Each row is a point. The last column is the point's height on a tilted bowl or saddle (a function of degree 2), plus a little noise. Along how many of its main directions does it bend up, bend down or stay straight?

Points (18 x 4)
[[  32  -63   19   23]
 [  23   90  -75   32]
 [ -34   26   41  -40]
 [ -36    3   -6  -25]
 [   5  -48  -10  -12]
 [  25  -44  -39  -38]
 [  79    1   66   -9]
 [ -32  -17   18  -11]
 [ -14  -26   13   -6]
 [  50  -11    6   -5]
 [  23   26  -23  -16]
 [ -45   47  -11  -28]
 [  45  -24  -40  -33]
 [  16  -49   -8   -9]
 [   7  -19   47    1]
 [ -28  -47  -94 -121]
 [ -37  -20   10  -13]
 [ -42   61  -91   -8]]
Directions: 1 up, 1 down, 1 straight

Points (27 x 5)
[[ -17   16  -35   26   12]
 [  36  -43   -5   17   25]
 [ -46   -8   42    6   26]
 [ -66   39  -18    9   20]
 [ -16   -5   10   43   18]
 [  62   88   -7   12   73]
 [ -15    4  -33  -29    7]
 [  23   42  -16   -1   15]
 [  36   25   -9   12   18]
 [  39   26  -52  -71   55]
 [ -68  -25  -24  -11   27]
 [  41   -8   76   52   68]
 [  20   22   69   47   55]
 [  40  -21 -121  -53  114]
 [ -16  -32    7   -3   11]
 [  56    9  -15   64   51]
 [  14  -15    1   25   11]
 [   7  -47    5   20   21]
 [ -67  -16    4   58   49]
 [  16  -17  -36    1   15]
 [ -37  -14   16    7   13]
 [  17   38  -35  -12   16]
 [  29  -41  -10   63   44]
 [   2    7   40  -22   17]
 [ -28   -8   -6  -17    4]
 [   5   52   43   29   37]
 [  16  -55  -48  -49   50]]
Directions: 4 up, 0 down, 0 straight

Points (45 x 7)
[[ -82  -44   20   91   58   43  -51]
 [ -22  -57  -34   41   20  -11  -25]
 [  78    0  -14   11   46   18  -34]
 [   7   12  -26  -49   32   -3   -8]
 [  38   -1   36   -7   24    2  -15]
 [   0   18   22    2   10  -29   -3]
 [  30    2   32  -70   33  -28  -33]
 [  44  -27   40   35  -18   21  -13]
 [ -26  -42   20   17  -54   36  -11]
 [  -7  -43    8  -96   -9   -9  -28]
 [ -10    4  -59   29   49   55  -30]
 [ -30  -35    6   11   22  -25   -5]
 [  23  -27  -35  -44  -10   23   -5]
 [  53  -20  -35  -24   26  -17  -14]
 [ -26  -74  -39  -51   39  -23  -35]
 [  -8   -6   12  -87   13   17  -22]
 [ -95    0    9    5  -36   19   -6]
 [  -9  -55   -4   46   44  -48  -39]
 [  71   17  -12   20    2  -36  -14]
 [   6  -47    2   85  -32   48  -48]
 [ -36   60    6   16  -93  -34  -29]
 [  -6   -9   64   22    6    2  -18]
 [ -59   45  -36  -76   10   12  -28]
 [  10  -16    4   14   25   81  -27]
 [  76  -33   19   -4   56    5  -51]
 [   0   23   56  -13   -8   83  -26]
 [  12   11  -26   -7  -16   11    8]
 [ -58  -31   43   39   25   11  -19]
 [ -77   34  -54  -28  -19  -32  -23]
 [   1  -47  -54   22   -4  -32  -20]
 [  27   94  -89   84    5  -14 -121]
 [ -24   49   14   17   43  -37  -28]
 [  33   28  -46   -7  -45   35   -7]
 [  22   -9   36   97   18   14  -52]
 [ -49   51  -32   49   51   89  -40]
 [ -63   -2   47   87   59  -48  -60]
 [  52   -4  -70  -45  -47  -51  -14]
 [  43   44  -12    5   28   35  -18]
 [  12   54  -43   45  -22  -23  -29]
 [ -83  -14   13  -42   50   26  -15]
 [  47   12  -44    2  -56  -15    1]
 [  60   83  -54   30   38  -44  -81]
 [  74    4   26   21  -99   25   10]
 [  44  -53  -30  -55  -50   56  -29]
 [   6  -23    5  -31   69   -8  -28]]
Directions: 0 up, 5 down, 1 straight

Points (60 x 9)
[[  -5    8   43   16  -31   28   24  -27  -11]
 [ -32  -48    2    1  -35  -34  -46   -9  -14]
 [   1   52  -42   40   -4  -62   42  -17  -19]
 [  -7  -31    8   45    7   33  -82   33  -49]
 [  18   22   25    4   76  -23   49   37  -15]
 [  -6   45   11  -41   14   53   -4   65  -20]
 [ -17  -28   18   58  -19  -16   -3   97  -26]
 [ -79  -28   53   34    3  -48    1    3    4]
 [ -95    2   55   14   14   32   18    0   31]
 [ -28  -14   20  -43   17    3  -26   30   -8]
 [ -16  -46    9    6  -56   29    7  -34    6]
 [  -8  -37  -23    5   39   13  -53   46  -40]
 [ -12   -7   12  -35   65   43  -71  -39  -52]
 [ 102  -17    7   27    6   36  -16    4    8]
 [  43   -5   81   14  -83  -42  -38    3  -30]
 [  40  -25    5  -64  -50  -77   40   78   -1]
 [  27   -1   12   40   40   23   51    4   -8]
 [  34  -36  -28 -118  -21   17  -29  -36  -27]
 [  27    5   -8  -12   -2  -19   31  -12    6]
 [ -37   45   50  -67  -14   35   34  -23  -23]
 [ -58   29   -5   17   17   16   -5   -5    4]
 [  12  -16  -14  -34   63   10  -22   19  -30]
 [  71    9  -29   -9   24    0  -13   41    5]
 [ -55   36   25  -10    7  -15  -58   18    9]
 [  41  -10    8  -37   27   51    7   -3  -13]
 [   5    5  -40  -35  -33   34  -11  -25    0]
 [ -20   -7  -13   40  -47  -15   86   -7  -29]
 [ -12    6  -34    6    1    6   19   25   -3]
 [   5   -2   14  -46   16   28  -51   51  -21]
 [ -68  -39   23   71   39  -46  -24   13  -24]
 [ -23  -12    7   -9   -7  -20   -4   24    4]
 [  19   47   88  -36   68  -20    1   97   41]
 [   9  -13   12   28   46    3   39   31  -13]
 [  17   44   -5    2  -47  -21  -35   43    7]
 [  58  -37  -52   13   -8   57   50  -37   32]
 [  28  -41  -42  -43  -15  -81   -5    6    7]
 [  14    3   35  -22   18   14  -50   -2   -7]
 [  26  -11    7    5  -25   90  -57  -60  -54]
 [ -71  -65   39   19  -42  -17   61  -14    2]
 [  10   19   41   16    8  -24    7   36    8]
 [  65  -39   13   -4  -53   33   37  -44    9]
 [  38   67  -40   45    2   10   15  -19  -11]
 [  53   19   -2  -38  -20  -33    4   42   23]
 [   1  -11   -5   -7   78   36  -35  -31  -24]
 [ -51  -33  -60  -99   34   29  -74   95 -121]
 [  54   35   52  -18   -8   17   23   26    5]
 [  -5  -46  -46    5  -67   14  -11   22   30]
 [   5  -12  -30  -39    9   51  -35   -1  -23]
 [   8   16   18   -5   22    7  -50   33   -3]
 [  30   32    0   63   72   35  -43  -64  -11]
 [  37   41  -45   60  -85  -40  -28  -17  -27]
 [  55  -11  -71    3   24    5   32  -11    8]
 [  56   20  -27   63   75    6   52   -1  -24]
 [  79   -2   17  -27   -5   32   45  -10   -2]
 [  97  -46   19   25   35   59   41  -20   -2]
 [  -9  -13   -1  121  -47   61   27  -39  -36]
 [  -5   27  -33  -42  -22  -22   -9  -33   13]
 [  -6   17  -11   40   34  -25   23   16   -9]
 [ -11   43   38   -3  -40    4  -17    7   -2]
 [  13   10   11   18   26    7    5  -28    6]]
Directions: 2 up, 4 down, 2 straight
